Each wall is flat, endless, passes through zero and stands at right angles to its row. A trip goes straight from one point to another. List the walls that it crosses, first one first.

Walls:
(1): [-56  12]
(2): [ 11 -10]
(3): [-30 -17]
(4): [ 16 -42]
(5): [25 48]
(6): [ 8 20]
Trips:
[20 19] to [-26  37] -> 2, 1, 3
[-15  -8] to [-30 -76] -> 2
[-43  -3] to [ 18 -40] -> 4, 2, 1
[ 38 -61] to [47  0] -> 5, 6
[49 -3] to [ 18 -82] -> 6, 5, 3
[ -1 -65] to [-41  53] -> 1, 2, 4, 6, 5
[-49  -5] to [  0 -10] -> 4, 2, 1
[-11 -31] to [-37  29] -> 2, 4, 6, 5
[14 90] to [-14  37] -> none

Walls:
(1): [  0 -30  35  15  16 -11 -15  -8 -39 -58  39]
(2): [ -3 -22 -29 -31 -17   6   1   9  51 -33  -4]
(3): [-25 -13 -13  14  47  59  37  63 -16  -4  28]
(4): [ -2 -62  10   4 -11  24 -15  16 -11 -19  -9]
(5): [ 28 -25  -2   0  13  37  10 -17  28 -10  27]
(6): [ -6  11  -2  29  -1 -30  22  28  28   0 -10]
(7): [ -4   3 -26  28 -14 -33  23  13   0  63  40]
(8): [-43  -9   1  -9  20   4 -26 -15 -43   6  22]
(9): [ 31 -10  16  15 -28 -70   7 -12 -25  25  22]
Trips:
[-62  32  36   2  16   2 -64 -19 -15   0  -2] to [ -7  -5   9  -8 -41 -20 -40 -18  -1  23 -55] -> 1, 4, 9, 8
[ 23  19 -28  20 -34  12  -8  -7 -30  -3 -32] to [-27 -13 -13  16  24   7  13 -17  22 -42  24] -> 4, 9, 2, 1, 5, 3, 6, 8
[-41 -48 -27  26 -21  27 -36 -20 -18 -32  -8] to [ 25  15 -28  -7  16  43 -12 -27 -38   8  -1] -> 2, 1, 4

Walls:
(1): [ 22 -19 -24 -47  -7  15 -42 -35  20  20   3 -17  -2 -60 -26 -12   6  -5
 -12  35 -18  19 -11   5  -9   8  -6 -15  45  43  27  -7]
(2): [ -4  28  21  39  30  27 -28  11   5  36  -4  10  18  -7  -2  44  11  11
  17  21 -33  -9   2 -12 -16 -33  13 -56  14  36 -23 -11]
(3): [ 24 -19  30  11 -14  23  33 -24 -41   6  34 -29  17 -18   0 -20 -25  -3
  19   0  -6 -14 -20 -27 -12 -44  47  14 -37  22  44 -26]
(4): [ 40  -4 -39 -10  -9  -1 -25  -1  21  31 -38   2  12  -9   8 -20 -20  33
 -32 -37  32   7 -55 -13  -7 -43  17 -17 -13  -6  25  -3]
(5): [ 35 -29 -13 -18  -3  17   4 -24  67   4  -1  24  32   6   8 -32  14 -54
  70 -12 -42  43 -61  40   3 -28  -1   7 -30  12 -30 -15]
(6): [  5 -29 -36 -75   8 -14  -7  -4   9 -20   1 -12 -11  17  -2   9   6 -30
   0 -38   4 -41 -18 -24 -17 -39  13  -1  13   7 -14  49]
(7): [ -8 -25  18  -8 -39  14  11  20  18  -1 -30 -42 -20 -79  -2  -2 -33  41
 -64  17  17 -22  25 -54  43  -5   5   3   2  15 -26  -4]
Trips:
[ -3  28  26  76 -14 -30 -31 -13 -21  66  12  14  43  24   8  25 -25 -15
 -14  59  38 -26  13  18 -16  25 -19 -60   7  11 -24   0] to [ 41 -49  36 -27 -38  35 -31 -23  -8  -2  20 -12 -23  18  17 -38  32  40
   4 -48 -26  -3  34  23   2 -21  18  -8 -17  13   1  10] -> 3, 1, 4, 5, 6, 7, 2
[  0 -40  -6   5  62 -14 -40  24  17 -21 -23  52 -33  12  29  28  -3  15
  10  19   5  44  54  33  20  87  15 -11  48 -11  34  -3] to [-14 -12 -36   6  38  34  21  28 -10  16  12  16 -17   1 -14 -17   7  63
   7  45 -15  30  24 -10 -20  -5  -5   9   7  13  28 -32] -> 2, 3, 7
[ -3  -4  13 -46  63  37  -2  -1 -29 -31 -28  13 -10 -19  20 -18  24  -2
 -11 -27  28  19 -28  12  -8  22  23  13  46 -52   4 -10] to [-13  34 -28  -1 -45   4 -62  31  -4   5  30  38  10   7 -43 -25  32  47
 -17  -9   3  24 -12 -21  34  -5 -37 -12 -16  12  -7 -19] -> 6, 7, 2
[ 12  25 -66  14   9 -19   2 -31 -30  31  -8  -1  47 -32 -38 -49  17   9
  11 -12   8 -21  -7  -7   8  18   6 -24   3   9  37 -16] to [ 11   4  14  58   9  30  -2  18  38 -12 -20   8 -16 -27  18 -29  -2 -22
   6   5 -28 -25  17  53   8   7 -43  11  -5 -41  -1 -37] -> 5, 2, 3, 4, 1
[ -1 -11  -5 -25 -41  67 -26 -14  77  -6 -39  20  -1   5   6 -14  55  27
   8   5  30   6  38   6  42   6   4  -6   5  24 -15  13] to [-12  35  -5  24 -15   5  13 -22 -32 -19  -7  35   8 -10  17  29   6 -41
 -15  -1 -50  12 -16  95  29  10  -1  15  24  57 -53  16] -> 6, 4, 7

Walls:
(1): [-17 -12   2  17  15  18  18  35  15   4  21  51 -37   6   7  -8  24  39
 -21  42 -45  55 -16 -24 -38  16 -48 -27   7 -25  -8  -9 -49   6  22  25
   2  22   7  30  16  -5 -43  -1  12  28  31  25]
(2): [ 37   0 -67 -25 -12  15   0 -30  38 -29 -50 -15   1  -7  18 -11 -15  -7
  10 -16  -8 -51  16  51  -1  21 -51  24  19  32  37 -17   2 -34  51 -59
 -63   0 -20  -3   8 -25 -29 -29 -39 -11  70 -51]
(3): [-31  57  -5 -11  11  15 -21 -38 -22   2 -32  -5 -30  -1  23  59 -48 -13
 -14 -31  31   1 -22   4  14   3  -8  12  83 -58 -31  16  16   9  50  26
  17   2 -28  -6 -16 -26  22  15 -37 -13 -23 -14]
(4): [  2  51  30  33  56 -12  36 -28 -30  -4  16  -1  29  27  -9 -33 -22   4
 -11 -41  51   6  -6   5   8 -75  12  23  12 -47 -12  26 -22  19   2 -26
 -51 -20 -29  45  11  -5 -47  45 -25   1  12 -28]
(5): [ -4 -54 -13 -14 -33  28 -15  14  27 -41   9 -47 -23  25 -24  -7  12 -24
  -5  20 -44  11  -4 -31  15 -87  12  27 -30 -11 -11  -1 -46 -34 -10  68
  -9  -7  13  23 -25 -50   3 -18 -11   0  50  35]
(6): [-24  -4   6  19  35  22   8 -22 -14 -44   9 -70  -5  57  12  51  14   7
  16 -17  23  37  -3 -48  64 -47 -20  17 -33   5  18  -7  -3  46  -9 -18
 -33  25 -65  38 -16  -2 -67 -17  -5 -44  31 -47]
(7): [-21  -6  -3 -12   9 -46  14   4 -38  20 -32 -13  -3   6 -12 -16  -6  -2
 -18  19   3  -8  -4 -39 -36  17  26 -24  21 -22  21  -7  15  20  25 -41
  -4 -14  -5  37  12 -12  32 -18  12  34 -29   0]
Trips:
[-10 -20 -29 -19  13  31   2  31 -16 -10   0 -18  10 -15  40  32  26   1
  24   0  13 -13 -63  16  -1  42  -5  25  -8  -7 -31  46  -2  26 -26 -50
  -2 -21 -33  -9 -44  33  45  -9   9 -12 -40  33] to [ 24  25   7  -1  21 -15  10  40  36 -26   0  46  16   0 -30  16 -24  -9
 -23   7  -9 -33  47  29  19 -11  -8 -12   1 -13  33 -10 -11 -14  -2 -43
  16 -17 -14   2 -11   1 -18 -56 -36  23 -20 -36] -> 6, 2, 3, 4
[  2  15 -59   9 -48  39  49  21 -16 -17 -33 -57   5  30 -15 -22  32   7
 -21   9   1   0  19  23  -9   2 -16  25  16   0 -42 -14  53  11 -25 -42
  -5  -8 -17 -35  69  -8 -67  27  39  31 -10 -38] to [ -4  -1   7 -15 -46  14   2  13 -20   2  13  -7   3 -31  32  41  -9  27
  17  -5 -16   8  14  -2 -40 -22  54  -1 -12   9  20 -12  -2   3  13 -32
  30 -35  18   9   9  35  13 -21  21   3  25 -22] -> 4, 6, 2
